Rows are points. Any point is a mix of the corners, with weights that add up to 1. It lies inside the corners' shape when no weight is negative. Say inside or outside, and name the corners with a negative weight.

Corners:
(1): [ 0.36 -0.52  0.01]
(2): [-0.61 -0.04  0.12]
(3): [-0.35  0.28  0.48]
(4): [ 0.56 -0.36 -0.84]
Points:
[ 0.37 -0.41 -0.28] -> inside
[ 0.36 -0.28 -0.51] -> inside
[ 0.00 -0.15  0.05] -> inside
[-0.24  0.11  0.28] -> inside
[ 0.17 -0.43 -0.30] -> outside (3)
[-0.37  0.15  0.17] -> outside (1)

Corners:
(1): [-0.60  0.35 -0.30 -0.48 -0.67  0.67  0.32 -0.30  0.77  0.06  0.17]
(2): [-0.02 -0.29  0.03  0.15  0.14 -0.18 -0.21  0.31 -0.03 -0.80 -0.43]
(3): [ 0.38  0.45  0.72  0.25 -0.41  0.23  0.24  0.79 -0.05 -0.52  0.15]
(4): [-0.03 -0.42  0.34  0.18  0.79 -0.22 -0.56  0.11  0.07  0.08 -0.93]
(5): [-0.01 -0.06 -0.50 -0.08 -0.37 -0.10  0.31 -0.29  0.66  0.32 -0.02]
(6): [-0.43 -0.10 -0.14 -0.31  0.31 -0.74 -0.37 -0.59  0.21  0.22 -0.03]
(7): [-0.48  0.12 -0.40  0.13 -0.61  0.22  0.21 -0.35 -0.03  0.25  0.06]
(8): [-0.56 -0.38 -0.35 -0.44 -0.70  0.13 -0.18 -0.16  0.38  0.51  0.41]
(9): [ 0.17  0.09 -0.16 -0.33  0.29 -0.30 -0.40  0.29 -0.22  0.01 -0.66]
(10): [-0.03  0.12 -0.22  0.37  0.07 -0.10 -0.79  0.04  0.31 -0.02 -0.21]
(11): [ 0.59  0.17  0.39 -0.07 -0.65  0.68  0.10 -0.02 -0.11 -0.55  0.06]
(12): [-0.40 -0.22 -0.58 -0.16  0.21  0.09 -0.15 -0.23  0.14  0.32  0.44]
Points:
[-0.25  0.11 -0.21 -0.16 -0.45  0.08 -0.06 -0.15  0.13 -0.06  0.26] -> outside (4, 5)
[-0.15  0.07 -0.17 -0.14 -0.30 -0.02 -0.01 -0.12  0.21  0.02  0.22] -> outside (4)
[-0.15 -0.06 -0.12 -0.11 -0.03 -0.05 -0.11 -0.04  0.05  0.04 -0.20] -> outside (10)
[-0.67 -0.27 -0.84 -0.27  0.87 -0.65 -0.60 -0.43  0.29  0.43 -0.81] -> outside (3, 8, 11)
[-0.32 -0.05 -0.18 -0.03 -0.39  0.17  0.02 -0.19  0.39  0.07  0.22] -> outside (9)
[-0.61  0.15 -0.61 -0.31 -0.24 -0.25 -0.09 -0.46  0.57  0.74  0.28] -> outside (2, 4, 11)
[-0.04  0.05  0.02  0.04 -0.07  0.10 -0.05 -0.04  0.23 -0.20 -0.12] -> outside (8, 9)
[-0.67 -0.07 -0.94 -0.33 -0.29 -0.25 -0.08 -0.52  0.54  0.50  0.29] -> outside (3, 4, 11)

Corners:
(1): [ 0.81 -0.33  0.27 -0.48  0.22  0.22  0.61  0.22 -0.09  0.31  0.37 -0.21
  0.80  0.44  0.31 -0.31  0.46 -0.14 -0.56 -0.17]
(2): [-0.18 -0.63 -0.13 -0.43 -0.18 -0.02 -0.05 -0.16 -0.22  0.68 -0.07  0.27
  0.63  0.54 -0.18 -0.62  0.43 -0.30 -0.46 -0.74]
(3): [ 0.53 -0.75  0.51 -0.21 -0.06  0.18 -0.26  0.67 -0.36  0.32  0.00  0.14
  1.03  0.22  0.09 -0.11 -0.09  0.01  0.37 -0.20]
(4): [ 0.01  0.92  0.35  0.16  0.07  0.32 -0.25 -0.02 -0.18 -0.16 -0.71  0.15
 -0.43  0.27 -0.54  0.81  0.24  0.50 -0.33  0.36]
(5): [-0.03  0.56  0.62  0.14  0.33 -0.89  0.32  0.67 -0.04 -0.08 -0.40  0.24
 -0.23  0.03 -0.13  0.43  0.07  0.69 -0.44 -0.27]
(6): [-0.09 -0.04  0.22 -0.09  0.31 -0.28 -0.35  0.02  0.31  0.43 -0.52 -0.25
 -0.48  0.03  0.16  1.34  0.05  0.65 -0.49 -0.09]
(7): [-0.08  0.43 -0.03  0.64 -0.33 -0.57 -0.02  0.68  0.03 -0.42 -0.20  0.20
 -0.39  0.41  0.26  1.25  0.75 -0.01 -0.07  0.32]
(8): [ 0.39 -1.10 -0.01  0.01  0.69 -0.03 -0.19  0.44 -0.82 -0.10  0.05 -0.60
  0.61  0.49 -0.23 -0.61  0.17 -0.22 -0.37 -0.36]
(9): [-0.06 -0.14 -0.02  0.53  0.50 -0.15 -0.06 -0.18  0.18 -0.63 -0.10 -0.01
  0.60 -0.41  0.57 -0.19 -0.46 -0.56 -0.22 -0.27]
(10): [ 0.63  0.43 -0.40 -0.11  0.10 -0.62  0.17  0.25  0.35  0.07 -0.31  0.30
 -0.55  0.39 -0.29  0.69 -0.18  0.18  0.22  0.29]
(11): [ 0.18 -1.09  0.13 -0.44 -0.52 -0.22  0.08  0.03 -0.37 -0.19  0.10 -0.48
  1.19  0.41 -0.01 -0.67  0.15  0.36 -0.37  0.21]
(12): [-0.46 -0.53  0.17  0.30  0.05  0.36  0.31  0.04 -0.05 -0.56  0.85  0.10
 -0.46 -0.41  0.06  0.03 -0.56 -0.23 -0.23 -0.67]
(13): [-0.37  0.32  0.18 -0.10  0.61 -0.47  0.51 -0.22 -0.03 -0.34 -0.22  0.11
 -0.09  0.29 -0.26  1.36  0.36  0.22  0.38  0.00]
(14): [-0.57 -0.31  0.20  0.83  0.23  0.18  0.46  0.33  0.59  0.07  0.27 -0.65
  0.30 -0.28 -0.49  0.08 -0.49 -0.34 -0.28 -0.24]
(15): [-0.64 -0.07  0.35 -0.31  0.19  0.16 -0.19  0.30  0.32 -0.28  0.35 -0.77
  0.04 -0.37  0.15 -0.50 -0.10 -0.64  0.20 -0.49]
(16): [-0.31 -0.26 -0.09  0.64  0.12  0.26  0.34  0.09 -0.02 -0.03  0.02 -0.92
 -0.03 -0.55  0.35 -0.35 -0.22  0.13  0.31 -1.12]
(17): [-0.62 -0.09  0.10  0.48  0.26 -0.12  0.22 -0.04 -0.38  0.47  0.66 -0.69
 -0.01 -0.80  0.27 -0.27 -0.44 -0.26 -0.03  0.06]
(18): [-0.10 -0.80 -0.27 -0.58  0.40  0.48  0.44  0.81 -0.42  0.08 -0.25  0.07
  0.89  0.44  0.29 -0.64  0.13  0.14 -0.24  0.13]
(19): [ 0.08 -0.13  0.16  0.22  0.36 -0.32  0.01  0.15  0.46 -0.19 -0.44  0.45
 -0.39 -0.55 -0.31  0.75  0.80  0.39  0.05  0.32]
(20): [-0.42 -0.63  0.88  0.61  0.21  0.13  0.47 -0.15  0.16  0.05 -0.13 -0.53
 -0.54  0.05  0.43 -0.45 -0.28 -0.60  0.09 -0.21]
(21): [ 0.10  0.15  0.22 -0.21 -0.23 -0.39  0.54  0.31 -0.28 -0.08 -0.81  0.04
 -0.33 -0.46 -0.29  0.91  0.19 -0.13 -0.41  0.01]
Points:
[-0.04 -0.34  0.18 -0.08  0.16 -0.09  0.04  0.20 -0.05  0.06 -0.03  0.01
  0.24  0.25  0.02  0.06  0.16 -0.01 -0.24 -0.02] -> outside (16, 21)
[-0.02 -0.11  0.21  0.11  0.16 -0.09  0.17  0.16  0.03 -0.09 -0.16 -0.02
 -0.07 -0.10 -0.05  0.33  0.16  0.04 -0.16 -0.06] -> inside
[ 0.19 -0.15  0.14  0.25  0.03 -0.26  0.23  0.08 -0.09 -0.11 -0.06 -0.11
  0.05  0.01 -0.17  0.22  0.06  0.04 -0.11 -0.14] -> outside (6, 15, 18)
[-0.10  0.02  0.19  0.30  0.35 -0.11  0.23  0.26  0.02 -0.20 -0.08 -0.22
 -0.13 -0.14  0.02  0.43 -0.06  0.02 -0.05 -0.14] -> outside (2, 11)
[-0.01 -0.23  0.04  0.09  0.11 -0.03 -0.02  0.26  0.02  0.04 -0.03 -0.10
  0.23 -0.15 -0.02 -0.05  0.03 -0.02 -0.28 -0.18] -> outside (13, 20)
[-0.19 -0.12  0.20  0.27  0.25 -0.12  0.27  0.19  0.10 -0.26 -0.02 -0.37
 -0.07 -0.20  0.05  0.23 -0.04  0.02 -0.12  0.02] -> outside (2, 3)
[ 0.05 -0.32  0.15  0.01  0.06 -0.16  0.13  0.20 -0.06 -0.05 -0.07 -0.19
  0.17  0.14  0.00  0.00  0.04  0.01 -0.11 -0.06] -> inside
[-0.12 -0.42  0.05  0.03  0.34  0.14 -0.15  0.34 -0.19 -0.08  0.11 -0.15
  0.64  0.00  0.03  0.01  0.32  0.31 -0.26 -0.26] -> outside (10, 20, 21)
[ 0.11 -0.31  0.30  0.00  0.12  0.00 -0.01  0.29 -0.10  0.09 -0.12 -0.06
  0.25  0.08  0.02  0.20  0.03  0.06 -0.03 -0.13] -> inside

Corners:
(1): [-0.34  0.34  0.35 -0.27  0.05  0.28  0.46  0.21 -0.28  0.30 -0.08  0.02
  0.20  0.30 -0.43 -0.65  0.72  0.47 -0.23  0.77]
(2): [ 0.58 -0.80  0.36 -0.24  0.00  0.12  0.03 -0.08 -0.22  0.34 -0.14  0.43
 -0.43 -0.49  0.41 -0.08  0.53 -0.43 -0.53 -0.25]
(3): [-0.02 -0.35  0.44  0.24  0.15  0.20  0.44  0.54 -0.53  0.48 -0.29 -0.06
 -0.11 -0.05 -0.58  0.20 -0.07  0.34 -0.58 -0.20]
(4): [-0.05 -0.46  0.54 -0.62  0.26 -0.26  0.54  0.00 -0.45 -0.15  0.42  0.13
  0.05 -0.27 -0.18  0.37 -0.51  0.62 -0.34 -0.10]
(5): [-0.87 -0.17 -1.19 -0.13  0.29 -0.39  0.46 -1.00 -0.24  0.55  0.07  0.00
  0.71 -0.56 -0.20  0.38 -0.20  0.34 -0.16  0.51]
(6): [ 0.03  0.21  0.22 -0.52  0.21 -0.17  0.46 -0.39  0.59  0.05 -0.30 -0.23
  0.47 -0.21 -0.45 -0.08 -0.02  0.18  0.24  0.08]
(7): [-0.20  0.42  0.11  0.46 -0.33 -0.21 -0.43 -0.29 -0.38 -0.23 -0.09 -0.17
 -0.19  0.28 -0.04  0.67 -0.75  0.08 -0.48 -0.60]
(8): [-0.02 -0.32 -0.54  0.16 -0.02 -0.65  0.55  0.55 -0.79  0.24 -0.44  0.64
  0.90  0.42 -0.19 -0.16 -0.10  0.47 -0.80  0.06]
(9): [ 0.62 -0.23 -0.24 -0.07  0.84  0.31  0.25  0.16  0.03 -0.54 -0.36  0.05
  0.07 -0.11 -0.05  0.14 -0.63 -0.59  0.12 -0.34]
(10): [-0.24 -0.29 -0.23  0.31 -0.25 -0.04  0.06  0.33 -0.25  0.14  0.30  0.70
  0.06 -0.57 -0.17 -0.48  0.39 -0.42 -0.68 -0.03]
(11): [-0.23 -0.02 -0.46 -0.11  0.03  0.11  0.22 -0.43  0.10  0.16  0.03 -0.07
  0.59  0.05 -0.38 -0.82 -0.67  0.23  0.34  0.23]
(12): [-0.21 -0.62  0.39  0.24  0.46 -0.31  0.28 -0.28 -0.95  0.35  0.41 -0.32
  0.20 -0.14 -0.13 -0.48 -0.04  0.11 -0.61 -0.38]
(13): [ 0.26 -0.22  0.02 -0.18  0.27  0.12  0.54  0.89 -0.01 -0.13 -0.19 -0.06
 -0.09 -0.11  0.11  0.29  0.14  1.18 -1.03 -0.17]
(14): [ 0.09 -0.48  0.55  0.14  0.38 -0.10  0.06  0.52  0.08  0.07  0.00  0.16
  0.16 -0.14  0.32  0.18 -0.19 -0.15 -0.19  0.11]
(15): [ 0.57  0.62  0.28  0.43 -0.42 -0.29 -0.04  0.00 -0.58  0.59  0.77 -0.44
 -0.39 -0.31  0.06  0.26 -0.83 -0.51 -0.16 -0.01]
(16): [ 0.69  0.21  0.40 -0.43  0.47  0.00 -0.53 -0.07 -0.20  0.03  0.19 -0.03
 -0.32 -0.52 -0.31  0.26 -0.09  0.62  0.07  0.48]
(17): [ 0.11  0.27  0.08 -0.49  0.89 -0.46 -0.43  0.05  0.37  0.43 -0.03  0.36
 -0.18  0.49 -0.22 -0.45 -0.23 -0.21 -0.01  0.24]
(18): [ 0.10 -0.14  0.25  0.00 -0.13 -0.10  0.26 -0.07 -0.30  0.56  0.31 -0.57
 -0.09  0.40 -0.50 -0.17  0.32 -0.32  0.74 -0.09]
(19): [ 0.25 -0.33 -0.04 -0.50  0.57  0.56  0.44  0.38  0.37 -0.05  0.08  0.32
  0.86 -0.06 -0.45  0.47  0.01 -0.60 -0.31 -0.20]
(20): [ 0.16 -0.38  0.50 -0.38 -0.25  0.02 -0.09 -0.33 -0.09 -0.10  0.16 -0.36
 -0.16 -0.20 -0.58  0.41  0.34 -0.30 -0.46  0.89]
(21): [ 0.06  0.40  0.08 -0.92  0.41 -0.11 -0.26  0.16  0.05  0.06 -0.04 -0.47
 -0.08 -0.54 -0.02  0.73 -0.98  0.11  0.22 -0.05]
Points:
[-0.01 -0.03  0.05 -0.31  0.04 -0.39  0.11 -0.39 -0.31  0.41  0.21 -0.12
  0.14 -0.14 -0.31 -0.34  0.02  0.10  0.02  0.34] -> outside (3, 7, 9, 13, 14, 19)
[ 0.18 -0.16  0.40  0.53 -0.10  0.05  0.26  0.76 -0.95  0.14 -0.03 -0.02
 -0.35 -0.10  0.12 -0.28 -0.34  0.67 -0.52 -0.54] -> outside (5, 6, 17, 19, 20)
[-0.20 -0.08 -0.06 -0.04  0.23 -0.18  0.15  0.04 -0.12  0.11 -0.12 -0.04
  0.21 -0.08 -0.28 -0.14 -0.04  0.31 -0.25  0.15] -> outside (2, 4, 15, 19)
[ 0.08 -0.13  0.19 -0.08  0.26 -0.14  0.11  0.26 -0.51  0.15  0.21  0.03
 -0.03 -0.13 -0.16  0.28 -0.13  0.26 -0.49  0.06] -> outside (2, 6, 11)
[ 0.12 -0.01  0.08 -0.26  0.36 -0.04 -0.06 -0.28  0.03  0.02  0.19 -0.06
  0.04 -0.20 -0.12  0.00 -0.29 -0.27  0.08  0.10] -> outside (3, 8, 13)
[ 0.16 -0.03  0.29 -0.07  0.08 -0.07  0.06  0.14 -0.20  0.06  0.03 -0.05
 -0.06 -0.05 -0.18 -0.02 -0.23  0.09 -0.17 -0.07] -> outside (5, 19)

Corners:
(1): [-0.30 -0.28  0.14 -0.27 -0.31  0.37  0.25 -0.68 -0.30  0.21 -0.20 -0.40
 -0.69  0.02 -0.20 -0.39 -0.38 -0.02  0.78 -0.71]
(2): [ 0.20 -0.11  0.29  0.86  0.64  0.71 -0.07  0.14  0.18  0.08  0.33  0.71
  0.63  0.44  0.35 -0.36 -0.15  0.11 -0.28 -0.69]
(3): [-0.09  0.17 -0.74 -0.02  0.36 -0.48 -0.69 -0.18  0.21 -0.47  0.51  0.46
 -0.09 -0.45  0.45  0.29 -0.02  0.53 -0.11  0.37]
(4): [ 0.48  0.14 -0.74  0.29  0.47 -0.20 -0.47  0.82  0.55 -0.40  0.07 -0.22
  0.07 -0.78  0.09  0.20 -0.06  0.06 -0.26 -0.43]
(5): [-0.35 -0.33  0.15  0.55  0.33 -0.50 -0.41 -0.11  0.04 -1.15  0.34 -0.52
  0.10 -0.80 -0.66  0.33 -0.44 -0.15 -0.40  0.67]
(6): [-0.55  0.17  0.67 -0.55  0.53  0.81  0.16 -0.13 -0.14  0.05  0.21 -0.22
  0.36 -0.06 -0.24  0.39 -0.14 -0.62  0.25 -0.70]
(7): [-0.29 -0.08 -0.13  0.47  0.71  0.24 -0.29 -0.19  0.16 -0.55 -0.20 -0.19
  0.59 -0.40 -0.06  0.31 -0.23 -0.02  0.43 -0.48]
(8): [ 0.52 -0.27  0.27  0.12  0.18  0.12  0.02 -0.14  0.16 -0.25  0.43 -0.20
  0.12 -0.44  0.26 -0.43 -0.12  0.22  0.02  0.20]
(9): [-0.47 -0.02 -0.13 -0.53  0.47  0.01  0.71  0.66  0.71 -0.35 -0.24  0.40
  0.24  0.26 -0.26 -0.67 -0.22  0.55 -0.38  0.10]
(10): [ 0.27 -0.04 -0.87 -0.29 -0.54  0.17  0.20 -0.23  0.57  0.43  0.33  0.24
  0.38  0.32  0.77  0.16 -0.37  0.29  0.06  0.22]
(11): [ 0.33 -0.47 -0.68  0.57  0.53  0.33 -0.24  0.36  0.63  0.26 -0.09  0.14
  0.49  0.42 -0.11 -0.54 -0.37 -0.16  0.59  0.44]
(12): [-0.18 -0.90  0.19  0.38  0.14  0.18  0.57 -0.68 -0.82  0.11 -0.40  0.26
 -0.64 -0.02  0.37  0.22  0.14  0.40  0.38 -0.58]
(13): [-0.45  0.61  0.19  0.87  0.54  0.12 -0.03 -0.53 -0.21 -0.05 -0.27  0.12
 -0.38  0.97  0.67 -0.91  0.20 -0.11 -0.15 -0.75]
(14): [-0.42 -0.56 -0.32  0.71  0.08  0.66  0.71  0.70  0.35  0.04 -0.02  0.11
  0.64 -0.25  0.18 -0.54 -0.16 -0.50  0.34  0.32]
(15): [ 0.07  0.36 -0.49  0.73  0.93  0.73 -0.55  0.47 -0.25 -0.16 -0.44 -0.24
 -0.15 -0.76 -0.51  0.07 -0.45 -0.05  0.29  0.23]
(16): [ 0.19 -0.15  0.27 -0.16  0.37  0.13  0.48 -0.38 -0.39 -0.31  0.18  0.61
  0.57  0.57 -0.13 -0.19 -0.55 -0.08  0.12 -0.39]
(17): [-0.57  0.29  0.51  0.12 -0.06 -0.17 -0.03  0.67  0.25 -0.72 -0.24  0.09
  0.51  0.46  0.37 -0.07 -0.03 -0.17  0.24 -0.39]
(18): [ 0.24 -0.45 -0.49  0.72 -0.39 -0.18  0.38  0.01  0.24  0.15  0.19 -0.11
  0.60  0.01 -0.17 -0.06  0.30  0.25 -0.06 -0.64]
(19): [ 0.26 -0.24 -0.16 -0.10 -0.44  0.10  0.69  0.34  0.71 -0.59  0.69  0.02
 -0.19  0.25  0.10 -0.03  0.28  0.06 -0.04  0.09]
(20): [ 0.04 -0.72 -1.16  0.15 -0.71  0.68 -0.26 -0.03 -0.23  0.03 -0.67  0.01
 -0.18 -0.30  0.63  0.30  0.26 -0.42  0.72  0.43]
(21): [-0.10 -0.22 -0.05  0.03  0.37  0.55  0.35  0.28  0.29 -0.23 -0.61  0.34
  0.45 -0.71 -0.52  0.58 -0.06 -0.88  0.76  0.16]
Points:
[-0.18 -0.05 -0.18  0.09  0.13  0.14 -0.16 -0.19  0.04 -0.22  0.01 -0.24
 -0.14 -0.09  0.06 -0.05 -0.10  0.20  0.20  0.00] -> outside (2, 4, 14, 16, 21)
[-0.01 -0.14 -0.20  0.22  0.15  0.19  0.08  0.11  0.15 -0.24  0.04  0.10
  0.25 -0.03  0.10  0.02 -0.06 -0.05  0.10 -0.07] -> outside (1)
[-0.03 -0.25 -0.34  0.24  0.23  0.20 -0.06  0.20  0.13 -0.21 -0.11  0.11
  0.32 -0.32  0.04  0.15 -0.12 -0.06  0.18  0.04] -> outside (1, 13, 19)
[-0.22 -0.04 -0.10  0.05  0.22 -0.04  0.26  0.16  0.22 -0.30  0.03  0.03
  0.04  0.04 -0.15 -0.13 -0.19  0.04  0.02 -0.10] -> outside (2, 7, 8, 20)
[-0.12  0.00 -0.11  0.11  0.23  0.23  0.00  0.14  0.17 -0.29  0.04 -0.03
  0.25 -0.23 -0.06  0.05 -0.14 -0.16  0.08 -0.10] -> outside (11, 12)
[-0.02 -0.25 -0.23  0.49  0.26  0.23 -0.06 -0.02 -0.03 -0.16 -0.11  0.05
  0.26 -0.18  0.09 -0.06 -0.21 -0.09  0.28 -0.12] -> outside (6, 9, 19)
[-0.11 -0.32 -0.10  0.24  0.15  0.25  0.16 -0.02 -0.05 -0.15 -0.15  0.12
  0.08 -0.04  0.15  0.00 -0.06 -0.03  0.28 -0.17] -> inside
[ 0.01 -0.16 -0.15  0.14  0.12  0.26  0.21  0.06  0.17 -0.13  0.05  0.13
  0.20  0.03  0.13 -0.06 -0.05 -0.01  0.19 -0.21] -> outside (5)
[ 0.06 -0.14 -0.36  0.37  0.12  0.27 -0.02  0.17  0.22 -0.08 -0.21  0.04
  0.41 -0.01  0.08 -0.16 -0.25 -0.12  0.26 -0.06] -> outside (3, 6, 12, 19)

Corners:
(1): [-0.36 -0.88  0.36 -0.62  0.58 -0.56 -0.52 -0.07  0.76 -0.02 -0.73 -0.56
  0.10 -0.28 -0.24 -0.16  0.95 -0.01  0.28 -0.18]
(2): [-1.17  0.01 -0.34  0.13 -0.22  0.41 -0.80 -0.68 -0.40  0.31  0.11  0.44
  0.39 -0.23 -0.33 -0.09  0.18 -0.59  0.22 -0.27]
(3): [-0.92 -0.27 -0.09 -0.37 -0.43 -0.44 -0.44 -0.72 -0.10  0.31  0.09 -0.27
  0.70 -0.34 -0.13 -0.26  0.48 -0.09  0.03  0.77]
(4): [ 0.61  0.31 -0.18 -0.02 -0.34  0.49  0.41  0.40 -0.64 -0.20  0.06  0.08
 -0.21 -0.08 -0.64  0.05  0.19  0.06  0.00 -0.68]
(5): [-0.15 -0.12  0.00  0.25 -0.34  0.03  0.75  0.05 -0.32 -0.22  0.48  0.02
 -0.78 -0.04 -0.17 -0.08 -0.05 -0.36 -0.47 -0.53]
(6): [-0.08 -0.32  0.39 -0.25  0.48 -0.80  0.34 -0.48 -0.05 -0.36 -0.24 -0.57
  0.20 -0.47  0.44  0.40  0.68  0.31 -0.32 -0.39]
(7): [ 0.41  0.10  0.09 -0.22 -0.27  0.12  0.27  0.62 -0.69 -0.16  0.33  0.14
  0.23 -0.01  0.05  0.43 -0.20 -0.71  0.09  0.27]
(8): [-0.17 -0.50  0.73  0.44  0.30 -0.54 -0.02  0.27 -0.21 -0.15 -0.15 -0.61
 -0.17  0.32  0.12 -0.11  0.73 -0.02  0.19 -0.05]
(9): [-0.44 -0.47  0.61 -0.36  0.66 -0.49 -0.33  0.01  0.23 -0.20 -0.36 -0.48
  0.11  0.30  0.32 -0.54  0.33 -0.46 -0.09 -0.38]
(10): [-0.15 -0.77 -0.06 -0.22  0.37 -0.06  0.58  0.11  0.41  0.15 -0.71 -0.66
  0.25  0.22  0.61 -0.51  0.66  0.03  0.05  0.07]
(11): [ 0.14  0.30 -0.63  0.57 -0.66  0.63 -0.33  0.12 -0.18 -0.33  0.56  0.46
 -0.61  0.13  0.05  0.12 -0.52 -0.08  0.08  0.49]
(12): [-0.12  0.47  0.19  0.58 -0.53  0.65 -0.02  0.19 -0.52  0.25  0.46  0.70
 -0.12  0.22  0.06  0.25 -0.32 -0.46 -0.60  0.29]
(13): [-0.09  0.23  0.45  0.33 -0.37 -0.67  0.38  0.94 -0.17  0.03 -0.46 -0.16
 -0.24 -0.13  0.01 -0.13  0.35  0.29  0.22 -0.48]
(14): [-0.73  0.60  0.08  0.08 -0.48  0.31  0.30  0.22  0.20  0.04  0.71  0.48
  0.12 -0.22 -0.89  0.06 -0.05 -0.31  0.42 -0.15]
(15): [ 0.42 -0.19 -0.05  0.44  0.18 -0.32 -0.24 -0.40  0.05  0.80  0.38  0.23
  0.19 -0.07 -0.25 -0.36  0.07 -0.78 -0.05  0.10]
(16): [ 0.45 -0.26  0.39 -0.44 -0.38 -0.51  0.73 -0.08  0.04 -0.36 -0.84 -0.87
  0.09  0.31 -0.06  0.13  0.39  0.19  0.23 -0.70]
(17): [-0.22  0.07 -0.66  0.45 -0.16  0.24 -0.60  0.25 -0.36  0.53  0.54  0.26
  0.34  0.25  0.36  0.55  0.03 -0.34 -0.30  0.08]
(18): [ 0.29  0.09  0.25 -0.12 -0.06 -0.39  0.79  0.44  0.24 -0.31 -0.01 -0.12
 -0.44  0.24 -0.16 -0.04  0.86 -0.18  0.05 -0.51]
(19): [-0.06 -0.51  0.56 -0.71  0.44 -0.01  0.46  0.17  0.30 -0.06 -0.11 -0.40
 -0.20 -0.13  0.60  0.00  0.80  0.21  0.33 -0.46]
(20): [-0.39  0.47 -0.35  0.23 -0.01  0.46 -0.14  0.03 -1.08  0.74  0.25  0.24
 -0.18  0.51 -0.03  0.29 -0.42 -0.65 -0.02  0.36]
(21): [ 0.37  0.19  0.13 -0.11 -0.31  0.04  0.71  0.30  0.18 -0.23 -0.57 -1.03
 -0.18 -0.16  0.39  0.06  0.26  0.02  0.00 -0.77]
Points:
[-0.08 -0.19  0.20 -0.17  0.05 -0.14  0.10  0.12  0.14 -0.04 -0.13 -0.25
  0.08 -0.07  0.05 -0.02  0.48 -0.07  0.13 -0.22] -> outside (5, 20)
[-0.27 -0.09  0.03 -0.05 -0.15 -0.12 -0.03 -0.05 -0.21  0.12  0.03 -0.16
  0.14 -0.03 -0.02 -0.02  0.30 -0.16  0.02  0.08] -> inside
[-0.14 -0.11  0.10 -0.13 -0.04  0.03  0.17  0.14 -0.11  0.02  0.02 -0.09
  0.07 -0.02  0.06  0.02  0.25 -0.25  0.11 -0.09] -> inside
[-0.17 -0.08  0.10 -0.01 -0.06 -0.04  0.01  0.05 -0.13  0.08  0.06  0.01
  0.04  0.03 -0.03  0.01  0.24 -0.24  0.00 -0.05] -> outside (21)
[ 0.02 -0.08  0.18 -0.04  0.03 -0.04  0.20  0.29 -0.10  0.07 -0.10 -0.15
 -0.04  0.10 -0.07 -0.05  0.30 -0.26  0.05 -0.37] -> outside (3, 6, 11)
[-0.24 -0.12  0.10  0.00 -0.02 -0.14 -0.06 -0.03 -0.07  0.13  0.00 -0.11
  0.09  0.04  0.04 -0.05  0.23 -0.30  0.00 -0.03] -> outside (4)
